Rows are points. Each copy is the shape, with its points in the same order, stretched, turned, moved and blurred by noise. Say if it was mirrored as well.

Shape (6 x 2)
[[ 1.59 -2.15]
 [ 0.36 -2.20]
 [ 2.29  0.24]
 [ 1.98  1.03]
 [-2.10  0.72]
 [-2.68  2.78]]
Copy 1 (6 x 2)
[[-1.56 -0.26]
 [-1.50 -1.45]
 [ 0.83  1.50]
 [ 1.57  1.39]
 [ 1.53 -2.46]
 [ 3.43 -2.21]]
Copy 1 is: mirrored
Copy 2 (6 x 2)
[[ 2.19  0.88]
 [ 1.92 -0.13]
 [ 0.09  3.07]
 [-0.61  3.04]
 [-1.45 -1.01]
 [-3.60  0.10]]
Copy 2 is: only turned
Copy 3 (6 x 2)
[[ 0.64  2.59]
 [-0.36  2.02]
 [ 1.86 -0.28]
 [ 1.72 -1.23]
 [-2.09 -2.44]
 [-2.30 -5.54]]
Copy 3 is: mirrored
Copy 4 (6 x 2)
[[-1.85 -2.36]
 [-2.53 -1.15]
 [ 0.42 -2.78]
 [ 1.17 -2.71]
 [ 0.38  1.76]
 [ 2.28  2.35]]
Copy 4 is: only turned

Shape (7 x 3)
[[-2.36  1.90 -2.10]
 [ 1.11 -1.21  0.90]
 [-2.27  1.34  2.20]
 [ 1.66 -3.82  1.18]
 [ 0.75  1.46 -0.11]
 [-4.44 -0.27 -0.80]
 [ 1.28  0.55  1.50]]
Copy 1 (7 x 3)
[[ 2.17  2.77  3.93]
 [-0.77 -1.70 -1.29]
 [-2.38  0.40  2.24]
 [-1.08 -3.63 -2.48]
 [ 0.41  0.87 -0.68]
 [ 1.47  0.57  5.40]
 [-1.37  0.11 -1.67]]
Copy 1 is: mirrored
Copy 2 (7 x 3)
[[-2.59  1.64 -0.37]
 [ 0.74 -1.98  0.69]
 [-1.46  0.43  3.03]
 [ 0.88 -4.69  0.80]
 [ 0.38  0.48 -0.14]
 [-4.37 -0.21  1.47]
 [ 1.26 -0.50  1.08]]
Copy 2 is: only turned

Shape (10 x 4)
[[ 0.69 -2.48  1.55 -0.10]
 [ 1.35  1.63 -0.73  0.62]
 [-1.00 -0.75 -1.57  1.72]
 [ 5.00  0.30 -2.06  1.84]
 [-0.87  2.39  1.26 -0.23]
 [-4.20  1.92  1.94  0.19]
 [-2.58  2.04  0.48  0.85]
 [-1.68 -1.46 -0.98 -0.95]
 [ 2.55  0.30 -2.19  4.28]
 [-0.74  2.13 -1.03  0.80]]
Copy 1 (10 x 4)
[[ 1.49  2.67  1.28  0.52]
 [-0.50 -0.95 -0.20  1.80]
 [-2.08  1.71  0.63  1.03]
 [-0.16  0.31 -3.14  4.40]
 [-0.13 -1.58  2.01  0.08]
 [-1.17 -1.14  4.54 -1.60]
 [-1.59 -0.91  2.60 -0.21]
 [-0.60  2.01  1.07 -1.42]
 [-2.39  0.57 -0.99  4.90]
 [-1.81 -1.24  0.77  0.45]]
Copy 1 is: mirrored
Copy 2 (10 x 4)
[[ 1.55  1.17  1.41 -0.20]
 [-1.45 -1.76  0.96 -0.37]
 [-0.49  0.97 -2.20  0.78]
 [ 0.67 -5.23  0.29  1.95]
 [-3.43  0.95  1.48 -1.40]
 [-4.32  4.55  1.04 -1.46]
 [-3.95  2.32 -0.18 -0.95]
 [ 0.51  1.89 -1.39 -1.07]
 [-0.63 -2.96 -1.61  3.17]
 [-2.93  0.03 -0.25 -0.63]]
Copy 2 is: mirrored
Copy 3 (10 x 4)
[[-0.85  1.92  3.87 -0.62]
 [-0.84  0.80 -0.29  1.20]
 [-2.06 -1.60  1.19  0.15]
 [-3.24  1.24  1.67  5.56]
 [ 0.62  1.40 -1.25 -2.28]
 [ 0.88  0.15 -1.91 -5.71]
 [-0.10 -0.30 -1.73 -3.28]
 [ 0.71 -1.51  2.51 -0.69]
 [-5.20 -0.19  0.42  3.30]
 [-0.56 -0.62 -1.39 -0.45]]
Copy 3 is: only turned
Copy 4 (10 x 4)
[[-0.90 -3.58  0.91 -1.61]
 [ 1.64  0.30  1.43  1.05]
 [ 0.21  0.58 -1.56 -1.07]
 [ 4.99 -0.01  2.92 -0.87]
 [-1.45 -1.07  0.11  3.15]
 [-3.93 -0.82 -2.56  3.31]
 [-2.11 -0.42 -1.77  2.80]
 [-1.55 -0.06 -1.53 -1.97]
 [ 4.32  0.55 -0.87  0.02]
 [ 0.05  1.19 -0.35  2.00]]
Copy 4 is: only turned

Shape (8 x 4)
[[ 1.04 -0.95  0.67 -0.55]
 [-0.30  2.22  3.90  0.17]
 [-0.74  0.60 -1.50 -1.37]
 [ 0.41 -2.91 -2.40 -1.19]
 [-0.14  2.64  0.44  0.08]
 [-0.65 -1.24  1.28  1.33]
 [-1.29  1.61  1.11 -2.43]
 [ 3.30 -2.90 -0.85 -3.67]]
Copy 1 (8 x 4)
[[ 1.86 -0.17  0.10  0.64]
 [ 3.05  3.64  3.39 -1.38]
 [-1.31 -0.32 -0.36 -1.76]
 [ 0.38 -3.79 -1.41  0.43]
 [-0.35  2.80  1.47 -0.69]
 [ 2.29 -1.01  3.40  0.86]
 [ 1.11  1.31 -0.03 -3.39]
 [ 2.48 -2.18 -5.18  0.78]]
Copy 1 is: only turned
Copy 2 (8 x 4)
[[ 1.27  2.01 -1.04  0.47]
 [-0.78  4.01  2.61  0.15]
 [-0.97  0.82 -1.75 -1.91]
 [ 1.65 -0.62 -3.36  0.13]
 [-2.52  2.99  0.08 -1.05]
 [ 0.62  0.76  1.20  1.98]
 [-0.50  2.09  0.33 -3.10]
 [ 3.88  2.51 -4.97 -1.18]]
Copy 2 is: only turned

Shape (10 x 6)
[[-0.12 -0.16 -0.63 -0.92  2.15 -1.35]
 [-0.66  1.11  1.09 -1.60 -0.63 -0.12]
 [-0.35 -2.15  0.09  1.33  0.72  6.58]
 [ 1.99  1.49  1.22  0.03  2.17 -0.22]
 [-1.87  0.93 -1.18  0.13 -0.60  1.95]
 [ 2.79  1.59  1.43 -0.32 -0.24 -1.49]
 [-0.29 -4.06 -0.34  1.84 -0.09  4.76]
 [ 0.76  0.88  2.01 -3.43  1.14 -0.91]
 [-0.28  1.77  3.59  0.16  2.33 -2.10]
 [-0.88 -4.27  0.93  2.57 -0.59  4.09]]
Copy 1 (10 x 6)
[[ 0.30 -0.10 -1.59  0.80 -0.22  1.31]
 [ 0.65  0.75 -0.96 -1.53  0.43 -0.47]
 [ 4.62  1.12  1.30 -1.67 -3.70  1.16]
 [ 2.51  0.19 -1.96  1.09  0.25  0.27]
 [ 0.83  1.77 -0.47 -1.40 -2.65 -0.15]
 [ 1.91 -0.27 -0.91  0.63  1.15 -1.89]
 [ 3.85  0.30  2.98 -0.37 -3.23  1.29]
 [ 0.59 -0.81 -2.07 -1.34  1.90  0.37]
 [ 1.66  1.48 -1.44  1.29  3.06  0.41]
 [ 3.77  1.06  4.14 -0.28 -2.13  1.16]]
Copy 1 is: only turned
Copy 2 (10 x 6)
[[ 1.91 -0.79  0.20 -0.37 -0.03  0.38]
 [-0.38  0.19 -1.12  0.11  0.62 -0.61]
 [-3.40  1.02  0.78 -6.26  3.93  3.19]
 [ 1.63  2.67  0.78 -0.31  1.45  0.41]
 [-0.63 -0.67 -2.78 -2.05  1.12  1.93]
 [ 0.55  2.90  0.43  2.22 -0.65  0.43]
 [-4.47 -0.29  1.76 -3.81  2.27  4.43]
 [ 1.16  1.10  0.71 -0.13  0.22 -2.92]
 [ 1.33  1.22  0.75  1.49  3.68 -0.27]
 [-5.32 -0.27  2.03 -2.42  3.43  4.61]]
Copy 2 is: only turned

Shape (11 x 8)
[[-1.51  1.06  0.73 -1.01 -0.41  1.76 -0.67 -1.54]
 [ 1.49  1.19  3.12 -0.82 -0.11  0.14  1.28 -1.42]
 [ 1.25  1.24  1.58 -0.29 -1.21  0.07  0.09 -0.46]
 [-1.02 -1.01  1.34 -0.67  1.08 -1.42  1.60 -1.48]
 [ 0.85  0.11  2.25  1.71  3.18 -1.66  1.11 -0.71]
 [ 1.86  0.96 -4.00 -1.68 -0.07  0.81  1.41 -0.35]
 [-5.52  0.08  2.55  4.41 -0.99 -1.09  1.46  3.17]
 [ 1.51  1.10 -4.31 -2.11 -0.43 -1.44 -2.60  0.72]
 [ 1.46  0.89  1.37 -1.42  3.10 -0.44  1.10  3.31]
 [ 1.19 -7.15  0.79  0.73 -0.84 -0.64 -4.38 -0.99]
 [-1.63 -0.03  2.33 -1.14 -0.58 -1.31  1.49  1.66]]
Copy 1 (11 x 8)
[[-1.13 -0.41 -0.64 -1.49  1.22  0.67 -1.00 -0.34]
 [ 0.81  0.36  2.33 -0.48  2.14  1.32  1.38 -1.78]
 [ 1.30  0.92  0.77 -0.88  1.11  0.21  1.10 -0.59]
 [-1.33  0.36  1.68  0.03  1.66  2.06  1.31 -0.48]
 [ 0.18  1.83  2.45  2.89  3.87  0.74  1.20 -0.96]
 [ 1.70 -1.37 -1.07  0.21 -0.07  1.66 -0.29  2.60]
 [-1.85  2.31 -0.78  0.98  3.54 -2.26  4.48  1.03]
 [ 1.09 -0.75 -1.43 -0.08 -2.25  0.12 -4.17  3.84]
 [ 1.49 -1.81  1.87  3.56  0.87 -1.01  0.80 -0.76]
 [-2.36  3.51 -0.68  2.48 -4.02  1.39 -3.98 -1.81]
 [-1.38 -0.04  2.01 -0.46  0.77 -1.14  2.19 -0.03]]
Copy 1 is: mirrored
Copy 2 (11 x 8)
[[ 1.40 -0.07 -1.16 -2.29  0.25 -0.35 -2.08  1.20]
 [ 2.69  0.82 -2.70  2.08 -0.34 -0.45 -2.01 -0.19]
 [ 1.43 -0.67 -1.71  0.89 -0.05 -0.77 -1.05  0.46]
 [ 0.40  2.34 -0.56  1.79 -0.26  0.12 -0.61  1.79]
 [ 1.87  1.11 -0.39  4.33  2.61 -0.43 -0.85  3.07]
 [-3.87  0.21  3.38 -1.59  2.05  0.79 -0.21 -1.43]
 [ 5.03  1.41  0.62 -0.33 -1.83 -4.47  4.43  3.72]
 [-5.22 -2.61  1.34 -1.95  3.31  1.10  0.02  1.27]
 [ 1.67  1.75 -0.84 -0.01  3.35  0.69  1.50 -0.49]
 [ 0.96 -4.00  0.60  2.10 -1.27  4.63  0.41  5.18]
 [ 2.17  1.95 -2.07 -0.09 -1.24 -1.11  1.73  0.17]]
Copy 2 is: mirrored
Copy 3 (11 x 8)
[[-0.46  1.38  1.02 -1.34 -0.37  0.22 -1.05  2.87]
 [-1.21 -0.22  2.23  0.24  1.60  0.02  0.97  0.90]
 [-0.03  0.20  0.75 -0.16  1.56  0.38 -0.01  0.67]
 [-2.53  0.00  0.17 -0.49 -0.87 -1.06  1.53  2.53]
 [-3.42 -2.19  0.97 -1.82  0.62 -3.25  0.99 -0.93]
 [ 0.53  0.48 -0.41 -2.90  0.37  4.26  0.73 -0.60]
 [-6.94  3.15 -2.10 -0.12 -1.67 -7.49 -1.96  1.44]
 [ 4.22  0.00 -1.26 -2.71  0.42  3.28  0.61 -1.04]
 [-1.52 -1.42  1.50 -0.24 -1.10 -0.83  1.84 -4.70]
 [ 0.54 -3.50 -3.54  0.35 -1.34  1.03 -3.20  6.62]
 [-2.09  1.50 -0.03  1.50 -1.26 -1.65  1.33  0.93]]
Copy 3 is: mirrored

Shape (11 x 8)
[[-0.61 -2.24  3.87 -1.68  0.38 -0.84 -1.60  0.89]
 [-0.45  1.25  2.20  0.35  1.74 -0.57 -1.48 -0.74]
 [-4.27  0.54  0.05 -0.17 -0.28  0.23  3.15 -1.07]
 [ 0.20  0.56 -0.80  3.00 -0.66  0.43  1.23  3.67]
 [ 4.83  4.06 -1.96 -0.77 -2.24  2.38  3.81 -0.13]
 [-0.56  0.39 -2.01  0.53 -2.25 -1.79  0.10 -1.33]
 [-0.02 -1.83 -1.57 -0.87  1.17  0.10 -1.47 -2.00]
 [ 2.29  1.82  3.00 -2.37 -1.89 -2.44 -1.56  0.08]
 [-3.19  1.97 -1.07  2.00  0.39  3.02 -4.61 -0.52]
 [ 1.62 -3.22 -2.22  1.17  0.19 -2.62 -0.54 -0.20]
 [-2.59  0.66 -1.95 -0.89  0.19 -2.01 -0.57  0.75]]
Copy 1 (11 x 8)
[[ 2.48  0.17 -1.29 -3.13  0.11  2.82  2.37 -0.03]
 [ 2.16  1.62 -1.89 -2.13  1.63 -0.78  0.85 -0.42]
 [-1.44  6.01 -0.45  0.34  1.91  0.45  0.95  1.99]
 [-0.40  0.77  2.57  2.91  0.85  0.34 -0.73 -0.98]
 [ 0.19  1.64  3.31  3.12 -3.09 -6.23  1.32 -2.21]
 [ 0.46  1.39 -1.10  0.72 -0.81 -1.40 -2.01  3.00]
 [-0.74 -0.41 -2.75 -3.00  0.02 -1.62 -1.22  0.13]
 [ 4.85  0.22  0.23 -1.80 -2.00 -0.63  1.23  0.73]
 [ 0.61  4.15 -3.30 -2.03  0.87 -0.55 -4.43 -3.14]
 [-0.58 -3.65 -1.24 -0.37  0.65 -0.84 -1.43  2.48]
 [-0.20  2.21  0.23 -1.60  1.33  0.12 -2.68  1.92]]
Copy 1 is: mirrored
Copy 2 (11 x 8)
[[ 1.83 -0.48  1.71  0.56 -0.26 -2.57 -3.39  3.85]
 [ 1.50 -1.29  1.66  1.74  0.89  1.46 -1.17  1.59]
 [ 2.03  1.31 -3.12 -0.30 -3.38  0.98 -0.63  3.36]
 [-0.86 -4.01 -1.97  1.30 -0.32 -0.36  2.36 -0.76]
 [-3.12 -0.70 -4.56 -1.76  5.68  0.90  2.68  0.56]
 [-1.67  1.58 -1.11  0.51 -1.24  1.04 -0.82  0.23]
 [ 0.59  0.22  1.01 -1.26 -0.47  0.78 -0.54 -0.24]
 [-1.89  0.92  1.27  1.63  3.24 -0.67 -3.18  3.98]
 [ 2.65  0.47  2.44  3.08  0.07  3.47  4.84 -1.29]
 [-1.68 -2.04  0.05 -0.93 -1.50 -0.76 -1.94 -1.57]
 [-1.28  0.00  0.66  0.68 -2.54  2.30  0.87  1.05]]
Copy 2 is: mirrored

Shape (14 x 9)
[[ 5.44 -1.45 -0.58 -2.52 -1.98  2.05 -2.00  2.59  3.52]
 [ 0.57  1.79 -0.67  0.84 -2.03  0.32  2.82 -3.97 -1.40]
 [ 0.81 -1.36  1.16 -1.54 -0.30  2.39  0.31 -0.87  0.37]
 [ 1.78 -0.59  0.31 -0.46 -1.35 -0.02  3.06  5.16  2.08]
 [-0.65 -2.14  2.90 -1.13  0.99 -1.29 -0.04  2.97 -1.13]
 [ 0.64  1.81 -2.88 -0.74  0.04  1.38  2.27  0.79 -1.97]
 [-1.98 -1.21 -1.27 -2.66 -1.85  2.33  0.07 -1.41 -0.50]
 [-2.83 -0.12  1.34  1.53  2.08  0.57 -2.03  0.75  0.59]
 [-1.83  1.07  1.22 -2.58  0.87 -1.43 -0.95 -3.73  0.08]
 [ 2.87  0.55  0.11  1.09 -0.54 -1.80  1.10  2.13 -0.09]
 [-0.28 -2.35  1.33  2.04 -0.36 -1.10 -2.17 -0.25  0.76]
 [-0.40 -0.32  3.96  2.00 -1.92  2.32 -1.63 -4.33  0.01]
 [-2.14  0.58 -2.64  3.54  2.01  0.35 -0.22  1.99  1.92]
 [ 2.00 -1.36  1.09 -1.43  0.32  0.11  1.56 -3.58 -0.13]]
Copy 1 (14 x 9)
[[ 0.31  0.38  2.57 -6.52  4.19  2.11  4.32  0.01  0.23]
 [-0.22 -0.09 -2.36  1.34 -0.97 -1.02  1.78 -3.40  3.05]
 [-0.96  0.27 -1.50 -2.65  2.12  1.43  1.78 -0.63 -0.84]
 [-1.85 -4.03  3.17 -4.18  2.78 -2.26  1.47 -0.57  1.11]
 [-0.68 -2.32  0.21 -2.18  1.65  0.51 -1.61 -0.24 -4.01]
 [ 0.06 -1.57  0.21  0.37 -0.38 -2.08  3.00  1.02  1.51]
 [ 0.49  1.91 -2.56 -2.48  2.33 -1.76  2.52 -0.94 -0.98]
 [-2.46  0.87  0.11 -0.60  0.67  0.46 -1.34  0.83 -2.03]
 [ 0.21  1.78 -1.29  2.40  1.54  1.31  0.75 -1.33 -2.84]
 [ 0.26 -2.12  2.13 -1.34 -0.35  0.54  0.32 -0.96  0.82]
 [-0.61  1.70 -0.26 -2.61  1.03  1.65 -1.53 -1.46 -1.06]
 [-3.14  2.73 -2.76 -1.91 -0.34  2.83  0.33 -4.26 -1.87]
 [-2.64  0.66  1.69 -0.46  0.59 -2.32 -0.57  2.68  1.77]
 [ 0.44 -0.12 -2.93  0.67  1.43  3.10  1.26 -1.52  0.24]]
Copy 1 is: only turned
Copy 2 (14 x 9)
[[ 2.72  1.12  1.52 -1.94 -2.98 -0.20  2.10  3.96  0.62]
 [-0.55  3.31  0.40  2.31  0.30  0.66  0.52 -0.87 -2.02]
 [-1.40  1.26  1.54 -1.20 -1.72  0.33  1.38  0.65  0.55]
 [ 1.17  0.88 -3.18 -1.09 -4.61  0.45  0.42  0.20  1.18]
 [-1.69 -1.31 -0.84 -3.03 -1.11 -3.41 -0.67 -1.22 -0.01]
 [-0.21 -0.17  0.38 -0.05 -0.61  3.70 -1.04 -0.76 -2.07]
 [-1.13  3.04  3.23 -0.84 -2.38  0.98 -0.33 -0.95  0.18]
 [ 0.32 -2.98  3.15 -0.28  0.71 -0.24 -0.62 -2.46  1.61]
 [-2.61  1.16  2.63  0.55  1.63 -2.11 -2.17  1.16  1.68]
 [ 2.29 -0.36 -2.17 -0.14 -0.39 -0.79 -0.12 -0.27 -1.10]
 [ 1.19 -0.50  0.80 -1.59  1.17 -3.35  0.22 -1.61  0.41]
 [-1.21  1.31  3.35  2.01 -1.01 -1.87  3.46 -1.61 -0.39]
 [ 2.53 -2.68  0.83  0.23  1.18  2.58 -1.48 -3.37  2.05]
 [-1.93  2.68 -0.37 -1.99  1.69 -1.68  1.13  0.60 -0.20]]
Copy 2 is: only turned
Copy 3 (14 x 9)
[[ 5.44 -0.46  3.00 -4.24  3.48 -2.66 -3.12  0.94  5.03]
 [-1.02  0.57  1.33 -0.45 -1.11 -3.52  2.43 -1.13 -3.38]
 [ 0.15  0.42 -0.84 -2.27  0.06 -0.79 -1.09 -2.86  1.60]
 [ 6.27  0.47  4.11 -2.58  0.62  3.19  1.35  1.37  2.99]
 [ 0.42 -3.20 -0.61  0.28 -1.74  3.43 -0.07 -0.54  3.12]
 [ 2.73 -1.03  1.18 -0.63  2.63  0.32  2.96 -0.94 -4.68]
 [ 0.51 -0.02 -2.70 -4.64  0.83 -1.61  0.87 -1.29 -1.17]
 [-4.31  0.34 -0.72  0.44  0.44  3.45 -2.23  1.16  0.14]
 [-5.50 -2.67 -0.70 -2.67  0.65 -3.00  1.47 -1.40 -0.05]
 [ 2.56 -2.06  3.68  1.73  0.44 -0.01  0.45  1.99  0.89]
 [-1.44 -0.22 -0.67  1.36 -0.99 -0.61 -2.97  2.90  2.88]
 [-5.46  2.35 -0.30 -0.80 -3.80 -1.97 -4.56 -2.19  0.69]
 [-0.77  2.34  0.83  1.56  3.52  3.47  0.02  4.32 -1.57]
 [-0.42 -0.89 -0.76 -0.31 -0.21 -3.80  1.13 -3.71  2.22]]
Copy 3 is: only turned
